Rows are points. The ring and each string are closed loops that go straight from each point to the next, and from the last back to the first. Before rounding, they use only three directions, however many columns there are. How many times does the string pass through the ring? Passing back the other way cancels.
(in the rows, 128 means zero)

Ring (6 x 3):
[[184 109 132]
 [167 152 130]
 [122 167 141]
 [ 81 131 152]
 [ 99  64 157]
 [136  55 155]]
String (12 x 3):
[[182  57 171]
 [169 106 169]
 [204 134 141]
 [195 166 100]
 [148 150 103]
 [127 129 137]
 [108 138 161]
 [104 122 165]
 [ 88 107 181]
 [115  96 152]
 [123  70 124]
 [148  27 150]]
Times through: 0
String (13 x 3):
[[ 64 167 148]
 [ 84 162 129]
 [102 142 119]
 [ 77 163 136]
 [ 61 159 159]
 [ 58 141 179]
 [ 56 112 148]
 [ 52  96 154]
 [ 70 100 177]
 [ 98 108 167]
 [117 110 150]
 [ 94 121 166]
 [ 69 146 175]]
Times through: 0

Ring (10 x 6):
[[176  93 203 129 107 110]
 [166 142 206 109 118  95]
 [150 167 186 104 125  92]
 [129 170 154 108 129  98]
 [111 145 126 116 127 109]
 [106 115 116 125 122 118]
 [112  80 113 138 115 129]
 [131  52 124 152 107 136]
 [161  48 157 156 102 133]
 [174  67 186 143 103 121]]
String (10 x 6):
[[150  98 216  97 110  95]
 [169 102 235  99 109  93]
 [195  86 239 121 103 102]
 [202  55 211 152  97 123]
 [178  31 193 149  95 128]
 [153  44 182 132 101 121]
 [146  76 172 127 108 116]
 [156  92 160 141 111 121]
 [164 101 159 147 112 122]
 [147 102 174 122 113 110]]
Times through: 0

Ring (7 x 8):
[[189 114 156 154 159 112 143 108]
 [131 170 155 135 142 126 158 115]
 [ 65 169 146 130 144 132 157 134]
 [ 39 129 126 132 156 130 143 155]
 [ 65  82 120 144 170 121 130 158]
 [137  52 141 165 183 108 127 134]
 [174  63 153 168 179 105 132 119]]
String (18 x 8):
[[ 89 193 169 134 141 131 169 113]
 [ 73 200 121 108 123 140 156 142]
 [ 85 164 110 114 133 135 144 149]
 [101 127 143 142 157 123 146 132]
 [ 73 140 169 150 163 123 158 123]
 [ 41 164 174 144 157 129 167 124]
 [ 29 199 136 115 132 141 162 143]
 [ 63 192 110 105 124 141 150 151]
 [ 95 161 118 119 136 133 145 144]
 [106 141 154 143 154 123 152 124]
 [111 152 194 159 163 119 167 100]
 [133 187 184 144 144 125 171  97]
 [155 206 142 118 121 132 160 112]
 [139 164 111 116 129 131 142 137]
 [142 168 114 116 128 131 143 135]
 [123 133 147 142 154 122 147 125]
 [121 140 187 159 165 117 162 103]
 [112 181 179 143 147 126 169 104]]
Times through: 3
String (23 x 8):
[[171   7 174 195 208  93 127 114]
 [149  63 190 185 193 102 145 104]
 [128 107 141 147 162 118 139 130]
 [175  99 126 144 156 115 131 129]
 [218 106 127 143 150 113 131 118]
 [219 116 168 160 160 108 147  95]
 [209 140 173 154 152 113 154  92]
 [180 170 124 121 127 126 145 121]
 [158 186 113 111 119 132 147 130]
 [135 198 156 127 131 130 164 110]
 [104 178 183 145 150 125 170 104]
 [100 135 172 153 163 120 157 116]
 [ 96 142 134 133 149 127 146 137]
 [ 71 160 116 118 138 134 145 150]
 [  8 180 106 106 132 144 149 166]
 [ 12 152 108 116 143 139 143 167]
 [ 35 133  92 114 143 136 133 174]
 [ 19 107  98 124 157 132 130 177]
 [ 37  75 133 151 179 121 133 158]
 [ 82  74 166 168 187 112 142 130]
 [108 101 137 147 164 119 138 137]
 [113  94 154 157 172 115 141 128]
 [128  45 181 186 199 102 139 115]]
Times through: 2

Ring (8 x 11):
[[134  91  91 101 172  86 138 126 169 138 106]
 [159 150 114  95 156 111 151 115 173 123 124]
 [144 187 153 119 132 135 156 105 148 103 132]
 [116 174 197 143 118 149 141 108 113  90 130]
 [ 82 114 224 160 122 145 113 124  83  89 116]
 [ 58  67 202 169 134 124 105 131  79 102 100]
 [ 54  46 141 163 152  92 117 128 103 122  88]
 [ 88  57  98 133 168  78 130 127 141 137  92]]
String (23 x 11):
[[147  97 162  97 160 120 115 137 145 118 118]
 [116 145 126 132 142 111 153 108 144 115 116]
 [143 220 103 124 131 119 187  86 169 111 132]
 [119 209 122 144 123 123 180  86 148 105 128]
 [111 163 148 142 130 124 154 104 132 105 121]
 [106 210 160 158 111 139 170  88 124  92 130]
 [110 213 209 158 101 162 155  95 104  78 137]
 [125 134 237 129 126 159 109 130 100  87 129]
 [126  92 210 117 145 139 101 141 112 103 118]
 [ 78 132 158 164 128 120 144 107 109 104 110]
 [ 43 130 182 195 113 127 141 103  79  93 106]
 [ 36  95 195 194 120 125 123 115  70  95 100]
 [ 18  32 222 197 129 122  91 135  48  98  88]
 [ 76  29 200 145 152 117  86 148  89 112  96]
 [106  84 166 129 151 116 115 132 121 115 108]
 [ 59  89 124 168 144  94 140 112 114 120  95]
 [ 41  72  90 177 150  74 147 109 119 131  84]
 [ 42  78  59 176 155  61 160 102 133 138  82]
 [ 80  50  54 136 177  57 143 121 156 150  84]
 [104  63  31 117 185  51 152 120 179 157  88]
 [114 105  45 118 171  67 163 110 179 146  99]
 [161 103  62  78 183  79 148 125 197 147 110]
 [185 101 116  61 180 104 125 139 186 135 120]]
Times through: 3

Ring (9 x 14):
[[132 114 168 152  76 138  63 135 120 167 102  53 176 148]
 [107 114 186 147  60 168  51 121 115 187  98  68 150 128]
 [ 95 111 182 139  71 178  69 117 122 179 109  94 133 116]
 [ 94 106 154 131 116 170 118 117 150 140 132 136 114 106]
 [110 101 115 128 168 143 172 126 180  90 156 166 113 110]
 [132  99  92 122 195 117 207 140 186  58 178 170 133 126]
 [145 101  98 120 181 109 200 150 167  64 183 147 158 143]
 [150 105 116 127 149 110 164 153 146  91 166 111 177 155]
 [147 111 143 143 108 119 107 146 130 132 130  71 185 157]]
String (29 x 14):
[[122 101  87 150 205 119 176 122 223  66 132 172 102 105]
 [132 104  99 151 182 114 157 129 201  81 129 142 127 120]
 [126 106 126 137 145 132 142 133 162 107 141 126 142 129]
 [138 102  88 143 196 107 182 136 202  64 148 153 132 125]
 [152  99  60 145 234  85 214 142 226  30 158 170 132 129]
 [152  97  61 122 234  89 245 151 207  20 194 183 142 136]
 [158 102  73 143 211  85 198 147 205  45 157 146 151 141]
 [143 105 107 143 166 109 156 141 176  87 143 123 153 138]
 [124 104 137 116 130 141 157 142 133 111 170 127 156 138]
 [136 103 129 104 137 130 182 154 123  95 196 129 174 152]
 [155 104 123 107 139 111 184 165 118  88 198 109 198 169]
 [168 109 111 151 149  88 135 154 159  96 134  80 191 164]
 [155 110 117 162 144  99 113 142 171 109 110  81 171 149]
 [131 109 146 133 111 135 119 140 131 131 141  94 167 144]
 [121 109 172 115  77 156 111 143  94 154 157  86 176 148]
 [128 114 188 132  49 153  66 142  83 182 127  46 192 158]
 [148 120 169 182  65 120  16 133 130 185  57  10 190 157]
 [142 116 152 180  94 120  43 128 155 162  64  42 168 143]
 [129 112 148 158 107 133  82 129 150 146  99  79 155 135]
 [109 109 171 126  83 164  99 130 114 158 137  97 152 131]
 [ 91 112 201 121  45 190  69 123  87 193 131  85 149 126]
 [ 82 115 214 137  28 200  31 112  92 218  98  71 136 116]
 [ 99 113 178 154  75 170  52 112 137 181  87  85 129 114]
 [118 111 143 161 119 141  86 120 168 142  93  99 132 119]
 [114 108 146 140 118 149 113 126 151 134 126 114 136 122]
 [ 98 106 164 111 100 173 132 128 119 142 161 131 135 121]
 [102 105 154 117 112 166 136 128 131 133 157 134 133 120]
 [ 84 102 149 110 129 180 156 119 146 123 166 169 104 100]
 [ 96 100 109 130 184 153 179 115 200  84 151 192  85  91]]
Times through: 4
String (30 x 14):
[[139 106 111 149 161 113 142 135 180  96 129 119 146 133]
 [152 101  66 151 225  86 198 139 225  40 146 159 133 128]
 [135  95  60 123 243 104 248 139 222  19 189 207 113 116]
 [117  97  94 112 199 133 222 135 187  55 191 196 114 113]
 [107 100 125 105 156 153 190 134 152  91 187 172 124 117]
 [119 104 127 128 146 140 154 133 159 105 153 139 136 124]
 [132 103  95 150 188 114 164 129 205  76 132 149 123 118]
 [128 100  82 139 211 114 198 130 216  54 153 179 111 112]
 [120  96  84 117 213 125 228 134 201  45 187 200 110 112]
 [115  96 100  96 192 139 236 141 169  55 214 200 122 118]
 [140  96  70 120 226 103 239 145 205  29 192 190 129 126]
 [152 100  73 138 215  90 207 146 206  42 164 158 144 136]
 [143 106 107 148 166 108 149 138 181  89 134 120 150 136]
 [137 106 120 138 149 120 146 140 162 101 144 118 154 138]
 [166 106  93 153 176  83 156 150 183  75 136 103 175 155]
 [168 108 110 143 149  90 146 157 153  92 146  84 194 167]
 [159 110 142 131 106 110 123 159 112 124 153  64 208 174]
 [129 109 164 118  86 146 117 146  99 145 159  85 182 153]
 [124 108 146 131 115 142 123 136 135 130 142 106 156 136]
 [143 112 139 158 116 118  91 137 151 135 105  72 169 146]
 [155 116 148 174  95 109  54 139 143 154  79  34 188 158]
 [152 118 170 165  63 120  38 143 112 177  85  15 204 167]
 [137 115 181 137  55 141  65 145  88 176 122  38 200 163]
 [126 110 162 125  90 146 110 141 110 146 147  86 173 147]
 [133 109 138 141 122 129 118 138 145 125 132  97 161 141]
 [158 110 117 162 142  97 113 144 167 110 111  77 176 153]
 [166 108 112 144 149  92 145 156 153  93 145  86 191 165]
 [153 103 115 108 151 110 193 162 130  79 199 121 189 163]
 [128 101 131  90 139 140 200 154 117  90 215 146 167 147]
 [125 105 133 125 135 137 150 138 145 110 158 126 150 134]]
Times through: 4
